Each row is a point. To make a cloud, some directions were put in groups of two or more. Within a group, all points are equally far from the middle, so they leave a hole (a ring in 2 directions, a hollow ball in 3). The other directions are filled evenly. Then the cloud was stretched, turned, moved and blurred a little. How many holes are there, and how many directions does each take, smallest first?
In the rows, zero is written as 128.

Cloud (13 x 2)
[[ 97 141]
 [ 89 182]
 [ 95 165]
 [ 79 166]
 [128 183]
 [105 141]
 [117 161]
 [101  91]
 [126 160]
 [ 92 146]
 [ 83 145]
 [122 150]
 [112 184]]
Holes: 0

Cloud (20 x 3)
[[187 129 155]
 [115 181  95]
 [106  98 159]
 [137 179  84]
 [190 133 115]
 [103 172 140]
 [138 168  85]
 [106 184 107]
 [119 178  92]
 [102 109 150]
 [189 119 116]
 [104 149 148]
 [109 141 105]
 [127 136  90]
 [193 136 128]
 [172 180 167]
 [161 100  92]
 [180  97 166]
 [104 119 113]
 [108 112 159]]
Holes: 1 (2)

Cloud (46 x 6)
[[ 88 133 155 172 100 147]
 [194  85 110 111 154 152]
 [ 82 151  91 119 126 146]
 [107  70 157 130 153 115]
 [112 111  97  62 149 108]
 [130 165 144 146 123  88]
 [ 64 119 106 132  74 114]
 [117  69 138 130 180 116]
 [125  99 114  84 178 111]
 [183  78 144 129 158 124]
 [ 86 159 162 140 130 143]
 [184  92  78 108 159 103]
 [ 76  98 153 132 127 152]
 [ 90 133 124  73  95  76]
 [ 68 130 157  92  88 100]
 [165 119 161  94 149 103]
 [151 125 126 177 165 157]
 [108 116  94 121 150  64]
 [136 146 142 106 125 170]
 [120 140  81 162 105 127]
 [107 110 103  93 115 174]
 [193  93 139 113 138 148]
 [164 118 116 135  93 102]
 [ 62 132 158 113  74 128]
 [124  76 142 138  98 103]
 [172 111 104 157 206 111]
 [166  63 120  74 168 121]
 [ 76  99 136 140  77 112]
 [ 75 156 109  84  93  95]
 [161 119 140 100 183 116]
 [155 149  84 149 174 112]
 [116 154 149 107 116  79]
 [ 73 108 157  86  74 117]
 [109 145 100  74 119  81]
 [ 69 134 146  71  64 109]
 [ 89 123 131 140 132  55]
 [161  96 123 108 110  73]
 [ 83  88  83 144 133 120]
 [ 79 147 161  88  94 103]
 [ 79  99 155  88  83 104]
 [ 73 115 129 125 169 132]
 [101 174  89 145 151 102]
 [183  77 129  90 177 119]
 [113 101  96 145 137 164]
 [ 69  95 144 147  90 105]
 [144  84 138  98 182 111]]
Holes: 2 (2, 3)

Cloud (80 x 8)
[[157  94 143 159  75 146 130 155]
 [117 125 103 135 193 110 178 121]
 [151 217 124 167 128 195 144 142]
 [177 179 132 150  69 164 123 105]
 [110 146 102  94 144 170 122 138]
 [120 118  50 194 121 139 153  90]
 [152 211 146 181  94 165 133 126]
 [176 120 147 187  66 158 134  85]
 [114 161 116 196  95 184 136 154]
 [137 141 177 201 132 162 158 123]
 [123 198 105 132 168 120 136 147]
 [ 87 134  94 190  97 146 107 163]
 [188 121 135  89 107 158  64 139]
 [145 131 178  92  97 148  77 178]
 [134 109  94 125 118 124 185  90]
 [172 128  88 134 112  97  72 160]
 [132 164  83 145 106 125  92 162]
 [179 142 132 100 137 168 102  97]
 [180 137 141 192 128 154 133 132]
 [161 110 156 152 161 108  84 148]
 [170 199  93 161 119 198 117 149]
 [155 169  87 160 114 113 127 105]
 [105 104 105 130 119 154 164  98]
 [123 114  89 131 115 152 188  90]
 [131 106 146 120 135  96 157  86]
 [152 107  80 176  96 176 146 110]
 [111 167 132 160 136 145  79 159]
 [161 100 120 106 109  75 123 117]
 [131 149 151 120 104 197 169 128]
 [108 162  28 144 107 156 115 120]
 [124 157  95 173  73 192 109 139]
 [127  89 142 139  97 123 148  98]
 [120  75 142 140 134 158 107 125]
 [117 145 130 183  69 154 200  98]
 [ 81 142  97 155 141 107  96 204]
 [156 118  95 173 159 122 108 132]
 [114  62  85 110 141 116 119 123]
 [173 177 169 141  64 116 125 140]
 [154 159 139 105 139 123 155  67]
 [157 173 121 200 128 141 167  72]
 [ 98 148  62 132 165 102  70 190]
 [123 157  96 154 152  91  88 132]
 [ 88 121 113 110 100 137  81 125]
 [111  85 135 143 155 105 110  93]
 [174 101 116 155 100 122 131 152]
 [161 156 122 128  98 124 169  49]
 [145 135 131  62 158  97  87 171]
 [136 144 134  75 176  56 125 140]
 [175 150 128 213  95 177 102  79]
 [148 127 139 178  78 176 122 188]
 [123 155  82 169 171  96 146  83]
 [195 154 169 183  97 131 159 131]
 [133 130 121 187 144 213 114 164]
 [130 114 109 127 104  88 131  56]
 [178 132 113  78 122 160  80 138]
 [138 128 145 146 165  84 104 124]
 [ 87 105 102 138  90 121 154 123]
 [187 166 140  69 129 141 137 132]
 [154 112 104 127 108  82 164 105]
 [109 118 148 201 138 145 130 127]
 [ 89  79  90 147  86 115 120 135]
 [152  78 172 135 140 124  83 123]
 [ 94 110 146 178 142 111 115 181]
 [219 140 139 110  91 142 105 146]
 [138  94 123 103 169  80  74 125]
 [118 146 134  63 128  71 120 164]
 [131  98 135 186 147 108  87 134]
 [119 122 141 123  78 178  90 144]
 [156 169 125 133  68 166 116 114]
 [142 102 154 166 156 154 109 180]
 [166 116 149 114 172 131 154 127]
 [142 206 143 160 102 128 141 159]
 [137 161 141 108 128 198 113 134]
 [148  95 103 120 160 144 119  80]
 [188 105 171 121  91 122 126 112]
 [113  84 137 133 121 126 140 101]
 [152  87 159 144  99 150 118  80]
 [149 153  96 151  87 160  74 161]
 [116 161 108 164 125 110  75 153]
 [155 148  67 149 137  98 106 128]]
Holes: 2 (2, 2)
